Each row is a point. Each copy is the shape, with its points in the same order, turned, moved and blurred by noise. Say if it was mirrored as well.

Shape (8 x 3)
[[ -1 -54  45]
 [-31  53 -62]
 [-22   9 -41]
 [-21 -26 -54]
 [ 22 -15  39]
 [  4  59  36]
 [ 32  44  37]
 [-32 -59  19]]
Copy 1 (8 x 3)
[[-24 -35  23]
 [ 55  84 -49]
 [ 44  38 -28]
 [ 46  -2 -46]
 [-38  14   7]
 [-29  77  17]
 [-55  71  -2]
 [ 16 -32  24]]
Copy 1 is: mirrored
Copy 2 (8 x 3)
[[  1 -16  70]
 [-32  29 -80]
 [-33   4 -34]
 [-48 -37 -28]
 [ 31  -3  36]
 [ 44  71   3]
 [ 51  45   2]
 [-38 -20  64]]
Copy 2 is: only turned
Copy 3 (8 x 3)
[[  2  33  71]
 [ -1 -44 -64]
 [-15 -10 -28]
 [-36  27 -32]
 [ 40  12  45]
 [ 54 -49  16]
 [ 68 -29  18]
 [-38  22  55]]
Copy 3 is: mirrored

Shape (8 x 4)
[[ 40  -5  52  47]
 [ 12 -23 -37  -4]
 [-22 -11  44  79]
 [ 17 -34  23  57]
 [ -9   3  48 -51]
 [-19  16 -64  51]
 [-69   6 -15 -13]
 [  7 -23  55 -59]]
Copy 1 (8 x 4)
[[ 31  30  53  47]
 [ 26  14 -26 -21]
 [-16  -9  31  77]
 [ 24  -9  29  46]
 [-34  54  42 -35]
 [ 13  10 -78  41]
 [-58   6 -38  -9]
 [-14  41  62 -57]]
Copy 1 is: only turned
Copy 2 (8 x 4)
[[ 28   0  41  63]
 [-11 -19 -39  -2]
 [-36   5  30  89]
 [-11 -30  18  61]
 [ -9  46  40 -31]
 [-38   8 -75  56]
 [-73  42 -23  -4]
 [  5  21  53 -45]]
Copy 2 is: only turned
Copy 3 (8 x 4)
[[  7 -31  79  44]
 [ 29 -16 -14   4]
 [-43 -13  51  79]
 [  2 -39  38  56]
 [-28  -4  49 -50]
 [ 22  37 -25  60]
 [-47  35 -16  -4]
 [-24 -34  51 -64]]
Copy 3 is: only turned
Copy 4 (8 x 4)
[[ 61 -19  10  69]
 [-18 -39  -1 -11]
 [  2  11 -18 104]
 [ 21 -36  -6  75]
 [ 13  10  73  16]
 [-25  -8 -69   2]
 [-62  23  20   5]
 [ 15  -9 102  20]]
Copy 4 is: only turned

Shape (10 x 6)
[[-33 -46  40 -22 -68  38]
 [-75   1 -27 -33 -21 -46]
 [-19 -60 -46 -39  46 -51]
 [ 30  -5 -52 -35   0  39]
 [  9  18  37   4 -68 -26]
 [-38  23 -33  27   8 -42]
 [-28  52  12  19  61  38]
 [  9  55 -11   4 -69 -22]
 [-48 -53   1  53  59  43]
 [ 32 -22 -69 -17 -20 -45]]
Copy 1 (10 x 6)
[[-63 -14  -1  80 -62  17]
 [-74  46 -45  -6 -11 -25]
 [-81  -8  -6 -39  55 -38]
 [-42 -27   9 -18  11  62]
 [  7 -13 -63  49 -39   8]
 [-19  45 -52  16  41   6]
 [ 25  64  44   8  29  17]
 [ 16  11 -83  21 -19  43]
 [-31  23  72  69  67 -21]
 [-46 -27 -65 -22  51  25]]
Copy 1 is: only turned
Copy 2 (10 x 6)
[[-27   1 -30 -72 -80  36]
 [-64 -41  31 -67  24  20]
 [-54 -11 -40 -13  78   0]
 [ 47  47  -5 -52  34  25]
 [  0  -9  25 -49 -57 -42]
 [-36 -23  56  -3  17  14]
 [-24  68  57  24  -1  36]
 [ 13 -24  62 -62 -32 -25]
 [-30  38 -25  63  -6  63]
 [ 25 -44  -7 -37  60 -13]]
Copy 2 is: mirrored
Copy 3 (10 x 6)
[[ -4  34  61  12 -26  67]
 [-37  73 -25 -14  -4 -20]
 [-87 -11 -20 -43  17 -43]
 [ 25 -49  -1 -48 -15  -1]
 [ 28  35  39  38 -17 -21]
 [ -2  15 -55  20  15 -30]
 [ 41  -1 -49  -5  77  34]
 [ 52  48  15  29 -27 -51]
 [-23 -36 -51  34  51  70]
 [-14 -29 -15 -23 -40 -58]]
Copy 3 is: only turned

Shape (13 x 8)
[[  13  -29  -71    4    3   26  -31    6]
 [ -28  -31   -5  -13    8  -12  -25  -32]
 [ -48    4    5   -5  -21   39   21   37]
 [  19   27    1  -56  -21  -43  -45  -12]
 [  26   37  -52  -21  -18  -24   27  -62]
 [  16  -41 -103  -20   -7   30  -14  -13]
 [   8   12  -41   36   17    3  -11  -51]
 [   4  -20    9  -45   35   66   32    8]
 [ -27   -9  -14    7   31  -39    6  -60]
 [  22  -60  -25   63   27   -5   14   15]
 [ -22   37   21    8  121   -9   43   36]
 [  -3   51  -48    6  -61   38   20   54]
 [ -31  -51    8  -12   17  -18    1  -29]]
Copy 1 (13 x 8)
[[-20  10 -73  37 -41  21  29  10]
 [-26 -19 -45  14   4   2 -34  -7]
 [-39  16  20 -10  -6  -7  11  54]
 [ -6  15 -32  -1 -10 -53  -5 -72]
 [-47  11 -44  81  29 -51  21 -40]
 [-48   4 -98  54 -51   3  32  14]
 [-22   4 -43  69  33  28  17 -23]
 [ -9  12 -60 -23  42 -18  27  62]
 [-16 -17 -42  60  37  -5 -43 -15]
 [ 36 -44 -36  67  -8  32  19  42]
 [ 74  67 -13  38  74  -6 -31  58]
 [-47  54  26  29 -37 -23  68  15]
 [-12 -42 -42  13  19  -4 -45  15]]
Copy 1 is: only turned
Copy 2 (13 x 8)
[[ 57   9 -44 -41  -1  20  33 -39]
 [ 25  15 -16 -39 -37  19 -42 -11]
 [ -1  79   0 -23 -48  19  37  14]
 [ 54   3  15 -35   1 -44 -34  40]
 [ 35  18  29  -1   4 -58 -20 -59]
 [ 62  17 -32 -69   5   5  33 -76]
 [ 41  10 -21  25  -6   8 -21 -53]
 [-22  50  27 -51  21  53  21 -11]
 [ -1  13 -21  -4 -28  -3 -68 -40]
 [-14 -34 -53  -2 -33  38  33 -40]
 [-87  52 -52  26  45  20 -21  22]
 [ 44  73   3   3 -24 -34  89   1]
 [ -8   9 -13 -45 -47  25 -41 -17]]
Copy 2 is: only turned
Copy 3 (13 x 8)
[[  33  -59  -22   37   16  -36   -5   13]
 [   2  -37   27  -16  -14  -32    4  -29]
 [ -55  -44  -30  -16   15   16   40    7]
 [ -30   38   22    5    0  -53  -35   -1]
 [   5   23    4   42  -63  -55   34   23]
 [  44  -67  -12   39    8  -66   13   44]
 [  23  -29   -6   50  -52  -18   10  -27]
 [ -22  -41   45   26   41   21   59   20]
 [  17  -12   23    0  -48  -38   38  -54]
 [  77  -37  -28    4    5   29   23  -26]
 [ -19   14    1   49   46   26   94 -100]
 [ -49  -16  -86   30    3   -1   21   54]
 [  14  -33   34  -33   -9  -17   27  -33]]
Copy 3 is: mirrored
Copy 4 (13 x 8)
[[ 10  25 -85 -18   4 -32 -33 -41]
 [ -8   0  -3  21  22 -28 -47 -33]
 [-43  -3 -42  24   5 -46  41  12]
 [-37 -29   9 -31 -48 -11 -41 -51]
 [-13  59   8 -21 -13   2   0 -86]
 [ 13  31 -97 -11  16 -40 -25 -86]
 [  5  67 -18  -6   6   4 -37 -24]
 [  6 -34 -52  42  25  24  44 -29]
 [ -6  41  26   8  44  -6 -39 -36]
 [ 73  30 -35 -26  41 -39  -3   9]
 [-17 -19   4 -50  85  63  41  29]
 [-49  35 -68 -30 -41 -46  61  -6]
 [ 10 -10   7  28  45 -28 -29 -30]]
Copy 4 is: only turned
